Each row is a point. Any point is a mix of the corners, with weights that add up to 1. It lies inside the corners' shape when no weight is negative. Is each point inside? If not, which corners have a negative weight?

Corners:
(1): [-43 -39]
(2): [ -1 -13]
(3): [13 59]
Points:
[-47 -50] -> outside (3)
[2 8] -> inside
[-27  -7] -> outside (2)
[ 8 48] -> inside
[13 44] -> outside (1)
[-37 -31] -> inside
[-39 -34] -> inside
[-16  20] -> outside (2)
[-20  18] -> outside (2)

Corners:
(1): [-13 -19  57   4  16 -26]
(2): [   7  -65 -109  -47   94   15]
(3): [-21  36 -13  -8   1  -2]
(4): [-5 40 49 37 -9 30]
(5): [ 46  34  46  -8 -13  22]
(6): [ 17  27   3 -21  54  -4]
(7): [  8 -37 -81  53  -3 -25]
Points:
[ 18 -11   5   5  21  -2] -> outside (3)
[25 13 24 -3  4  8] -> inside
[ 19   8  -8 -14  30  -1] -> outside (4)
[  7  -9 -38  -4  23  -5] -> outside (4)
[-24  14 -15  24  -3 -21] -> outside (2, 5)

Corners:
(1): [-14  13  32   6  -9 -17  10  86  26 -12  21  -9]
(2): [ -6  10  -5 -21  34 -22   6 -19 -24  -4 -27  11]
(3): [ -4  13  19 -37 -25  -6 -16 -24  -8  25  25  -2]
(4): [ 38  19 -19 -33 -29  53   1  10  -2  60 -18  13]
(5): [ 19   9  -8   6 -12 -17  -8  52 -15 -18  25   2]
(6): [ 20   8   5 -16  48 -20 -12 -20  -1  -6 -15 -48]
(7): [ -1  28  23  35  18 -11  -2 -10   5 -18   7  -3]
(8): [ -9  28   0  -4  -6 -28  10 -19  -3 -36 -16 -45]
(9): [ -5  14  16 -41 -19  32 -19 -10 -14 -32  11   2]
(10): [ 32  -6  23  -2  12 -21   1 -28  -4 -16 -37   0]
(11): [ -7 -37 -19  10  -6  -6 -67  52  -8   5 -21  14]
(12): [  9  31  15  11   7 -30 -30  42  -6 -34 -21   8]
(13): [-25  26   9 -82 -44 -16   8 -21  52 -34 121  -9]
Points:
[  8   0   9  22 -13 -17 -12  59  12 -17   2   7] -> outside (2, 3, 6, 9)
[  6  11   7  -2   2 -12 -13   9  -8  -9 -10  -9] -> outside (13)
[  4  10  15 -22 -10  -8 -11 -11  -5   3   6  -3] -> inside
[ -4  26  10 -27 -12  -3  -3   4   5 -11  27  -9] -> outside (10, 11)

Corners:
(1): [  2 -47  11  -7  24  61 -13 -27 -30  37 -25 -26 -16  -4  33  36 -28 -32
 -24 -12]
(2): [-17   7 -48 -19 -31 -30  35  -9 -44   1 -18  29  -2  40  -2  51  -8  11
 -50   7]
(3): [ 33  11 -31 -26  30 -47  13  14   8  46 -60  19  34  10   4  65 -26  20
  -4 -13]
(4): [-22   0  45  25  39  12  -3 -90 -41  36 -14  -3  24 -21  24  43  12  -3
  -4 -13]
(5): [ 43  14  -5   1  18 -14 -31 -15 -25 -34 -51  10  46  22  -4 -26   2  20
   4  18]
(6): [-15  -6 -95  32  12  57  31  48  23 -12   3   8 -43  12 -58 -25 -13  60
  -3  18]
(7): [-28 -25  49  25  22 -17 -10 -20  -6   2 -13 -61  24  -9  46 -43  22  37
 -16 -31]
(8): [ 32   1 -47 -23  12  72 -58 104 -60 -10   5 -71 -21  21  18 -94  41  -4
  31 -21]
(9): [ 32  -8  19  19 -29  40  62 -65 -47  -1  12  12   7 -37 -25  -5 -16 -28
 -18  15]
(10): [  8   9 -35  29  51 121  27  15 -33 -14 -13  33  39  31  -1 -14  63  -1
 -14  -4]
(11): [ 56 -31   7 -58  32 -37   5  11  10 -45  -7  21 -45  10  -9  10 -46 -15
   6 -14]
(12): [ 17 -34 -37  45 -29  49  16   3   7  -6  76 -17 -16 -44   9  16 -17  19
  -7 -32]
(13): [ -5  -3  12  33  43  -2  -2  41 -15  23   6 -60  21   7  13  45 -18  11
  53  23]
(14): [ 28  21 -46  48   4  86  51  45  71 -20  54  37 -61 -20 -45 -30  -8   2
 -60  22]
(15): [ 47 -21  -9 -60  35  20  40 -55  10   1 -75 -62  25  44  68  62  13 -13
  33   0]
(16): [-43 -46  38 -39 -32  -2 -41  22  36 -52  49   1  -4  -5 -27 -56   2  62
  14 -31]
(17): [ -4  44  -4  18  32   5  62  23  10 -11 -22  88 -13   7  21  63 -21  -2
  23  42]
(18): [ 52   0  47  25  33  16 -12 -21 -36   6 -56  69  11 -10 -47  41  15  -7
  -3  38]
(19): [ 18 -29  -3 -33   0  20 -19   0  39  -9 -37  11  21  70  13   9  -9  31
  27 -66]
(20): [  28    9   26  -24   18  -41   29   14  101 -107  -49   -1   -3   -6
  -29  -48   -7  -12   27  -24]
(21): [ 10   4 -38  -2   7 -67  11 -27  20 -16 -76   1  57  36  21 -15  49 -23
  -7  24]
Points:
[  9  -6 -18   2  11  20  13   3   6  -8  -8   1  -1  10   3   4  -3  10
  -1  -7] -> outside (18)
[ 29   2  21  -9  42  -2   5  14  50 -29 -39  20   8  15   6   1  -5  -3
   4   5] -> outside (2, 4, 6, 8, 9, 12)
[ 13  -5   1  14  12   8  13  -7   4 -13 -12  20   6  -1 -13   7  -5   8
  -5   2] -> outside (8, 15)
[ 20  -4   3  -7  19  14  -2  -9   0 -12 -30  11  13  13  10   0  15  -3
  -6 -11] -> outside (6, 9, 13)
[  2   5 -39  23   4  35  23   9  -7   8 -11  20  -5   1  -8   3   7   9
 -24  -4] -> outside (5, 11, 13, 15, 16)
[ 17 -14  -4   6  14  27   7  12  18 -28  -7  -6  -6   3  -6 -21   2   6
   8  -2] -> outside (2, 3, 4)
